Each row is a point. The points of each table are mixes of a few directions, plus a little noise. How many directions does each table use, and how many do they share? Where both have some left over, give the other angles between the two spaces (their principal angles), to ten degrees, smallest first.
In the rows, zero is written as 128.

First:
[[141  96 170]
 [ 73 188 111]
 [195  68 121]
 [103 161 110]]
Second, 4 rows:
[[122 220  90]
 [178 131 156]
 [ 91  56 133]
 [122 105 133]]
Directions: first 2, second 2, shared 1; angles 80

First (9 x 6):
[[138 147 104 190  83 164]
 [137  67  74 105  98 129]
 [164 115 136  87 127 143]
 [136  96 145  51 164 102]
 [ 28 236 198 227 192  77]
 [153 110 120 104 117 141]
 [154 129 123 131 109 153]
 [ 79 155 163 134 177  84]
 [163  95  89 123  85 160]]
Second (8 x 6):
[[144  92 105  99 115 131]
 [136 118 126 113 128 129]
 [185 104 160  28 154 136]
 [143 109 123 102 126 130]
 [ 92 199 169 191 150 121]
 [ 83 178 137 206 129 121]
 [170 126 169  55 158 133]
 [ 70  97  34 229  64 123]]
Directions: first 3, second 2, shared 2

First, 10 rows:
[[ 67 168 155 136 111 109  58  67 120 189 130]
 [129 176 173 118 129 125  50 114 124 149 130]
 [119 138 112 117 146 139 129  97 112 176 116]
 [137 162 105 181 111 151  99 142  73 102 123]
 [136 133 130 175  99  95 107 153 102 139 130]
 [ 97  71 123  33 120 113 146 189 188   7  60]
 [123  97 136 128 163 157 222  54 183 177 212]
 [153  80 114 118 160 164 237 114 175 109 181]
 [137 128 123 130 115 104 106 161 110 124  98]
 [181 127 109 143 126 123 126 189  93 108 101]]
Second, 10 rows:
[[121 130 199 100 133 103  52 130 172 167 125]
 [100 137  88 159 129 179 158  83 127  48 148]
 [ 88 103 112 119 143 146 167  65 185  62 146]
 [ 58 168  77  91  62  92 155 143  58  84  90]
 [168 131 117 120 131 169 116 205  98  78  95]
 [154  82 146 170 180 111 130  54 199 189 161]
 [174 108 107 161 141  85 133 141 102 204 107]
 [133 124 134 116 125 108 156 129 126 172 144]
 [ 89 165 186 102 107 136  50 130 142 113 130]
 [194 134 114 142 130 151 161 200  70 164 133]]
Directions: first 6, second 6, shared 4; angles 30, 90

First, 8 rows:
[[ 94  92 125  97 146 120 139 130 169 108 105 153 157 102]
 [178 104  48 196 135 151  91 139  89  92 129  69 122 247]
 [102 134 143 121 132 127 144 135 124 147 128 135 126 135]
 [105 141 144 110 142 128 135 163 141 106 172 118 123 118]
 [158 124 127 115 120 119 117 112 151 104 127 133 134  81]
 [122 152 139 124  87 129 123 120 129 168 140 157 113 117]
 [112 129 154 146 156 143 109 122  97 145 119 133 135  90]
 [153 147 145 115 108 108 166 103 124 153 104 124 114 136]]
Second, 8 rows:
[[145 126 107 105 137 156 120 101 132 130 132 121 126 145]
 [122 121 132 102 146 124 117 101 116 129 129 142 141 134]
 [155 153 122 108 103 172 132 183 136 145 146  94 101 129]
 [120 128 133 173 112 107 143 151 138 121 119 126 122 115]
 [101 125 167  71 154 101 106 120  91 137 136 159 155 121]
 [120 144 150 176  93 107 149 203 136 130 127 115 110 101]
 [144  99  79 101 172 154 108   7 134 114 118 143 148 169]
 [118 128 134 188 107 101 148 158 142 119 116 125 120 111]]
Directions: first 6, second 3, shared 0; angles 40, 50, 90

First, 10 rows:
[[133 141 120 124 111 118 116 134 127 145 114 132 164 156 117 130 145 127
  139 123]
 [139 133 122 125 125 120 128 126 123 139 131 133 147 141 123 132 129 126
  131 127]
 [113 121 136 131 131 136 127 131 135 114 121 119 108 115 134 123 130 130
  126 129]
 [ 86 150 125 124  75 128  80 166 149 140  49 111 180 174 111 113 196 134
  150 116]
 [122 106 140 134 156 142 147 119 130 101 152 121  73  88 146 125 101 130
  112 134]
 [143 144 116 122 110 113 118 130 122 152 120 137 173 160 114 134 141 125
  139 124]
 [101  97 151 141 165 155 150 122 138  81 148 112  39  66 155 118  98 134
  106 136]
 [191 150 100 117 122  93 137 107 102 178 160 158 203 173 106 152 117 115
  141 125]
 [153 140 117 121 119 113 129 121 119 148 136 141 162 150 118 136 128 123
  135 126]
 [100  94 152 140 167 157 149 121 137  80 151 111  36  63 155 118  94 135
  105 137]]
Second (11 x 20):
[[131 127 119 144 133 136 123 119 128 130 142 117 125 118 120 124 127 159
  117 134]
 [116 120 153 138 134 180 128 124 143 111  94 121  88 122 138  88 139 161
   81 157]
 [106 121 162  88 120 123 146 153 137 106  83 156 109 141 162 126 129  51
  144 122]
 [116 121 138 117 130 123 135 136 130 117 125 132 113 120 139 133 123 101
  141 121]
 [180 165  78 108 100  43 119 126  97 192 166 155 249 186  92 186 131  89
  194  91]
 [120 126 150 113 122 145 134 135 135 120  93 140 117 143 141 112 136 109
  116 139]
 [127 119  88 170 154 109 119 111 119 123 211  88 111  65 108 155 103 184
  142 110]
 [130 130 135 118 121 132 129 130 129 130 110 136 134 142 130 124 134 118
  125 133]
 [149 143 124 126 113 130 122 123 123 152 115 137 164 161 117 120 141 139
  120 136]
 [124 123 140 143 134 167 124 121 137 120 112 118 104 121 131  99 135 166
   91 151]
 [112 115 122 140 145 121 131 127 129 110 159 112  96  89 132 141 112 133
  138 116]]
Directions: first 2, second 3, shared 1; angles 60

First (9 x 32):
[[151 146 150 150 179 139 119  84  82 123 122 114  76  75 145 120 185  99
  126 149 113 142 121 115 175 121 124 141 129  99 190 179]
 [145 134 190 138 164 117 120  93 101  96 101 108 105  75 143 107 150 129
  141 155 121 128 109 130 162 131 100 127 141  94 156 143]
 [123 100 104  98 134 183 126 120 145 113 115 118 145 167 116 124  83  97
   97  58 175 137 119 168  76 146 161 129 138 106  54 135]
 [ 85 159  68 137  31 100 135 195 178 170 158 157 178 174 100 168 126 157
  122 140  95 126 147 114  97  93 151 133  87 183 112  80]
 [ 83 120 123 111 117 121 111 147 149 123 119 108 137 155 124 135 102 144
  131 119 153 136 132 126  94 149 135 134 126 141  74 110]
 [151 131  92 133  71  83 158 170 149 168 166 173 169 162 110 140 116 168
  146 146  92 101 146 115 137  96 121 107 117 187 164  87]
 [125 101 102  94 141 130 104 115 132 128 112  90 125 188 113 126  87 138
  122  78 173 146 127 137  95 141 156 133 138 150  85 138]
 [150 136 167 141 137 138 136 105 115 103 114 132 126  85 133 116 145 115
  125 140 114 121 107 144 152 117 114 124 131  93 149 137]
 [133 125 157 149 181 141 146 125  99 129 147 153  90  67 167 115 164 102
  145 169 122 113 143 107 167 161  92 124 144 102 168 146]]
Second (10 x 32):
[[ 93 169 134 169 120 169 138 139 127 126 142 155 115  63 146 144 187  79
  107 162  98 131 129 124 139 123 129 145 105  80 139 141]
 [122 134 129 135 126 135 130 130 128 127 130 133 125 117 131 131 138 120
  124 134 123 129 128 127 130 127 129 131 124 120 130 130]
 [102 158 132 158 122 157 135 136 127 127 138 147 118  81 141 139 171  93
  112 153 107 130 128 125 136 124 128 140 111  94 136 138]
 [156  96 122  96 135  96 120 119 129 130 118 107 139 177 114 116  82 165
  145 101 151 125 128 131 119 132 127 115 146 165 119 118]
 [ 71 194 139 195 114 194 144 146 127 125 150 171 106  23 158 154 225  49
   93 183  80 134 129 121 146 120 129 156  91  50 147 150]
 [107 153 132 153 123 153 134 135 127 126 136 145 120  89 139 138 164  98
  115 149 110 130 128 126 135 125 128 138 114  99 134 136]
 [122 135 129 135 127 135 129 130 128 128 130 132 126 118 131 131 138 120
  124 133 123 128 129 127 130 128 128 131 124 121 130 130]
 [194  52 115  51 144  52 109 107 130 132 102  78 153 249  94  98  17 219
  168  64 184 121 127 136 107 137 127  96 171 217 107 103]
 [145 108 125 108 132 109 124 123 128 129 121 115 134 159 119 121  99 151
  138 112 143 126 128 130 123 130 128 120 139 150 123 122]
 [170  80 120  79 138  79 116 114 129 130 112  96 144 204 107 109  57 186
  153  87 163 123 128 133 115 134 127 108 155 184 115 111]]
Directions: first 6, second 1, shared 1

First (9 x 32):
[[147 106 106 104 124 106  49 119  96 219 129 156 207 183 104 125  37 169
   54 125 104 155 172 133 213 152 127 119 133  81 144  81]
 [ 80 152  83  89 122 138 145 150 153 207  76 140 199 127  88 124  91  79
   68 100  79 161 123 119 130  76 141  83 139 160 210 156]
 [106 148 128 100 130 147 115 142 116 189 100 150 174 117 115 125  85 105
   90 102  92 141 135 145 133  93 124  99 120 158 166 137]
 [148 118 143 107 157  96 127 111 177  57  88 150 105  92 154 116 196 142
  149 169 168 112  79 151 145 142 118 159 143 136  81 120]
 [137 131 163 180 113 157 158 131  94  81 194  90  55 124 150 138 150 131
  192 118 144 107 145 115  73 143 128 140 106 124 100 141]
 [159  88  97 165 117  84 150 105 159  60 166  94  86 167 126 133 177 164
  163 169 172 125 121  90 139 186 145 168 152  67  88 110]
 [123 153 180 172 121 179 165 143  84  89 179  96  53  98 158 137 148 108
  194 105 132 101 141 129  53 113 120 126  95 158 110 154]
 [177  91 126 104 152  69  69  96 155  97 104 161 144 146 139 118 146 188
  110 178 167 122 112 144 208 180 118 169 153  84  72  75]
 [ 79 165 128 130 117 176 180 159 121 154 122 113 127  98 116 131 125  66
  133  86  90 132 125 124  62  71 132  89 111 183 184 177]]
Second, 11 rows:
[[104  95  87 133 105 163 137 121 135 180 179 150 114 145 109 127 117 107
   71 130 181 122 149 161 169 123 111  74 136  92 166  86]
 [109 118  70 137 110 169 131  98 124 155 159 118 125 167  91 163 137 150
  110 124 158 116 140 170 155 127 108  87 150 119 144  80]
 [144 153 113 146 120  99  74 102  75 133 109  70 189 215  73 150  95 215
  159 121  61 157 149  73 164 157 156 187 138 131  95 122]
 [ 98 133 106 148 105 141 138 100 133 155 127 170  93 136 117 109 156 113
   95 131 165 137  88 154 152 124 124 118 112 152 124 109]
 [144 105 152 102 150 133 151 163 158 104 140 129 120  72 168 131 126  90
  135 132 138 105 148 144  89 118 113  98 136 105 150 145]
 [132 101 152 127 130 110 111 139 141 126 122 143 144 117 115 106 135 113
  124 142 120 139 145 143 162 144 124 114 112 133 125 138]
 [183 132  44 156 114  71 174  86 152 126 129 137  79 157 198 179 120 160
  134 122 131 125  74 107  18 185 147 156 154  67 111  99]
 [118 203 187 120 145 115 148 150 105  99  83 137  97  83 188  87 119 108
  148 111 112 135  61  49  61  83 163 214 104 169 104 185]
 [100 118 173  90 154 199  81 161 101 108 142  59 205 126  45 146 127 145
  161 126 103 107 221 163 210  83  95  83 146 163 151 134]
 [ 97 183 239 112 160 131 124 153 129  63  46 153 114  43 142  67 191  85
  175 133 103 132  71 126 122  79 131 173  79 249  87 205]
 [178  69  85 136 116  78 138 134 155 157 171 140 128 147 162 140  82 123
   94 138 136 134 161 118 106 185 136 106 143  29 150 104]]
Directions: first 4, second 6, shared 1; angles 50, 60, 80

First, 8 rows:
[[ 98  86 133 139 125  92 126  89 119 158 130 145 148 122 117 131 119 120
  127 157 102 133 124 108 108 119 143 143 119 116 116 116]
 [ 88  71 134 143 124  79 126  75 116 168 131 151 155 120 114 133 116 118
  127 167  92 134 123 101 101 116 148 148 116 112 112 112]
 [111 103 131 135 126 107 127 105 123 145 129 138 139 125 122 130 123 124
  128 145 112 130 126 117 116 123 137 137 123 121 121 121]
 [ 86  68 135 143 124  77 126  73 115 170 131 152 156 120 113 133 115 117
  127 169  91 135 122 100 100 115 149 149 115 111 111 111]
 [207 241 115  99 136 224 132 232 152  49 121  83  74 143 156 119 152 148
  130  51 199 116 139 181 181 152  88  88 153 160 160 161]
 [190 217 118 105 134 204 131 209 147  66 123  93  86 140 150 121 147 144
  130  67 184 118 136 170 169 147  96  97 147 153 153 153]
 [ 81  61 135 145 123  71 125  66 114 175 132 155 160 119 111 134 114 116
  127 174  86 135 121  97  97 114 152 152 113 108 109 109]
 [164 179 122 115 132 171 130 174 139  93 125 108 104 135 141 124 139 137
  129  93 160 122 133 152 152 139 110 110 139 142 142 143]]
Second:
[[145 126 143 112 153  92  92 137 130 143 170  76 175 101 139 114 110 104
  139 105 115 157 131 166 178 144 109 124 116 134 133 128]
 [ 96  78 135 138 128  81 122  84 118 164 136 141 157 119 117 130 115 117
  128 159  96 137 124 110 111 120 143 145 117 115 114 114]
 [158 156 134 112 143 133 110 160 134 116 149  88 140 118 140 118 125 120
  134  95 140 141 133 162 169 143 108 116 128 139 139 136]
 [131 131 128 126 129 130 127 132 129 127 130 125 128 127 129 128 129 128
  128 124 130 128 129 131 131 129 126 126 128 129 129 128]
 [ 99 149  90 163  71 229 216 120 128  81  27 244   7 195 107 161 173 187
  104 172 166  57 121  46  17  93 165 131 161 119 122 132]
 [141 121 144 112 152  88  91 133 129 147 171  78 179  99 137 115 108 104
  138 107 114 158 131 164 176 143 111 126 115 133 131 127]
 [166 163 135 106 149 131 102 168 136 115 158  74 147 111 146 114 123 117
  136  85 142 147 134 174 183 148 102 112 127 144 142 139]
 [ 87  97 116 154  98 140 167  88 120 133  84 197  91 153 109 146 140 148
  116 175 120 100 121  72  59 104 160 143 133 111 114 119]]
Directions: first 1, second 2, shared 1

First (8 x 32):
[[125 179 138 156 139 195 117  92  96 157 126  99 104 134  72 191 148  99
  111 133 133 143 126 110 128 151 115  64  59 118 143 124]
 [146 134  91 138 173  61 102 156 133  90  97  85 130 103  83 111 119 145
   90 153 114 107  71 127  91 127 120 136 142 138 162 129]
 [125 159 151 139 120 180 118  87 115 150 139 134 130 136 105 160 138 114
  134 104 143 142 142 128 150 152 119  74  94 120 129 127]
 [112  74 120 105 103 119 175 176 133 135 136 147 103 143 206 108 128 123
  146 165 109 127 159 118 113  82 154 215 149 131  96 128]
 [133 173 145 147 135 168 104  83 115 141 130 118 136 126  76 161 135 119
  122 101 144 138 122 129 147 163 110  56  94 122 143 126]
 [109 134 152 100  90 181  93  94  95 161 190 232 126 186 186 160 158  96
  132 122 147 140 189 145 120 139 175  95  39  98 128 140]
 [135  93 104 126 142  68 158 176 155 100  97  88 128 100 136  85 107 153
  130 147 108 114 101 122 119 100 118 193 199 147 120 124]
 [139  78 124 113 122  53 158 160 181  90 108 120 167  95 160  48  91 175
  159  99 125 114 115 144 157 110 113 190 249 151 103 126]]
Second, 9 rows:
[[131 118 103 135 148 100 141 163 129 115 105  88 107 115 118 123 125 130
  111 164 109 119 104 113 100 107 126 164 138 137 135 126]
 [124 142 162 119 100 166 110  80 127 145 160 181 155 146 142 133 133 125
  151  78 155 141 162 148 165 155 131  78 113 117 119 132]
 [126 136 150 122 111 152 116  97 127 139 148 162 146 140 137 133 131 127
  143  97 145 136 149 140 152 146 130  97 119 121 121 131]
 [120 152 190 112  78 196  96  42 125 159 184 225 177 159 153 139 137 123
  169  39 176 150 189 164 194 177 133  40 102 108 112 135]
 [134 108  79 140 168  73 154 197 130 104  82  51  89 102 108 119 121 132
   94 199  90 110  80  99  76  89 124 198 149 145 140 122]
 [134 109  79 142 167  75 154 196 129 104  83  53  90 103 109 120 121 132
   96 198  91 111  81 101  77  89 124 197 148 144 140 122]
 [121 150 184 114  83 190  99  51 126 156 178 215 172 157 151 138 136 123
  165  47 171 148 183 160 187 172 133  49 105 109 113 135]
 [130 123 116 132 137 115 135 145 127 122 117 110 119 122 123 126 126 130
  120 146 119 124 115 121 115 119 127 145 133 132 131 127]
 [132 112  89 138 160  85 147 182 129 109  93  67  98 108 112 122 122 131
  102 184  98 113  89 105  86  97 125 183 144 142 138 124]]
Directions: first 4, second 1, shared 1
